Each row is a point. Each copy is the shape, with its points in the same order, turned, moved and blurred by noise. Is it also mirrored, or only turned?
(in the rows, 128 means zero)

Shape:
[[103 123]
 [ 87 159]
 [ 97 165]
 [117  90]
 [192 129]]
Copy 1:
[[121 145]
 [ 83 152]
 [ 86 142]
 [161 141]
 [147  65]]
Copy 1 is: mirrored
Copy 2:
[[115 109]
 [ 78 106]
 [ 79 118]
 [152 105]
 [136 198]]
Copy 2 is: only turned

Shape, 8 rows:
[[174 123 157 103]
 [191 137 120 145]
 [ 96 151  81  95]
 [139 109 148 145]
 [138 137 143  93]
 [120 167 151 160]
 [ 93  94  95 158]
 [146 134 158 227]]
Copy 1:
[[162  80 127 130]
 [117  90 102 106]
 [120 155 197  92]
 [130 129 120 150]
 [149 104 163 135]
 [ 86 107 150 151]
 [110 197 130 126]
 [ 52 118  78 170]]
Copy 1 is: mirrored
Copy 2, 8 rows:
[[164  86 142 143]
 [152  71  93 118]
 [108 167 128  95]
 [111  86 124 156]
 [150 125 146 137]
 [122 130  82 173]
 [ 51 111 121 125]
 [ 95  67  49 192]]
Copy 2 is: only turned
Copy 3, 8 rows:
[[146 141 162 191]
 [163 105 109 176]
 [100  95 162  96]
 [158 161 136 157]
 [121 134 165 167]
 [ 94 153  95 147]
 [154 138 127  75]
 [150 174  44 150]]
Copy 3 is: mirrored
Copy 4 (8 x 4):
[[106 154  90 109]
 [122 143  63 154]
 [ 83 125 172 163]
 [147 150 114 124]
 [ 93 135 126 114]
 [144  88 120 133]
 [161 159 170 173]
 [213 103  85 149]]
Copy 4 is: mirrored

Shape, 11 rows:
[[ 96 123 147 179 192 110]
 [115 177 118  88  83 166]
 [128 125 190 143 131 147]
 [ 79  64 135 176 196 129]
 [117 135 123  99  81 180]
 [148 136 107  96  81 155]
 [128 144 126  81 109 153]
 [ 95 106 143 136 200 105]
 [118 108 121 202 192 114]
 [113 128 131 107  72 109]
 [159 107 156 127 157 130]]
Copy 1, 11 rows:
[[ 75 144 106 149  99 190]
 [174 117 166 101 177 116]
 [133 187 116 150 124 135]
 [ 87 139 140 190  49 191]
 [177 129 175 121 136 108]
 [172 109 149 106 133  93]
 [175 114 141 135 145 110]
 [ 91 124 110 190 105 187]
 [ 84 139 103 130  58 192]
 [121 122 151 121 140  74]
 [144 144  90 157  98 130]]
Copy 1 is: only turned
Copy 2:
[[158 132 204 117  82 114]
 [ 62  93  89 116 148 136]
 [149 153 138 108 153 143]
 [161 163 177 151  36 120]
 [ 79 120  82 143 143 143]
 [ 94  98  80 148 161 123]
 [ 99  98  84 120 132 133]
 [163 128 160 111  58 117]
 [160 122 209 147  90 109]
 [105 130  98 128 152  82]
 [176 104 124 135 126 139]]
Copy 2 is: only turned
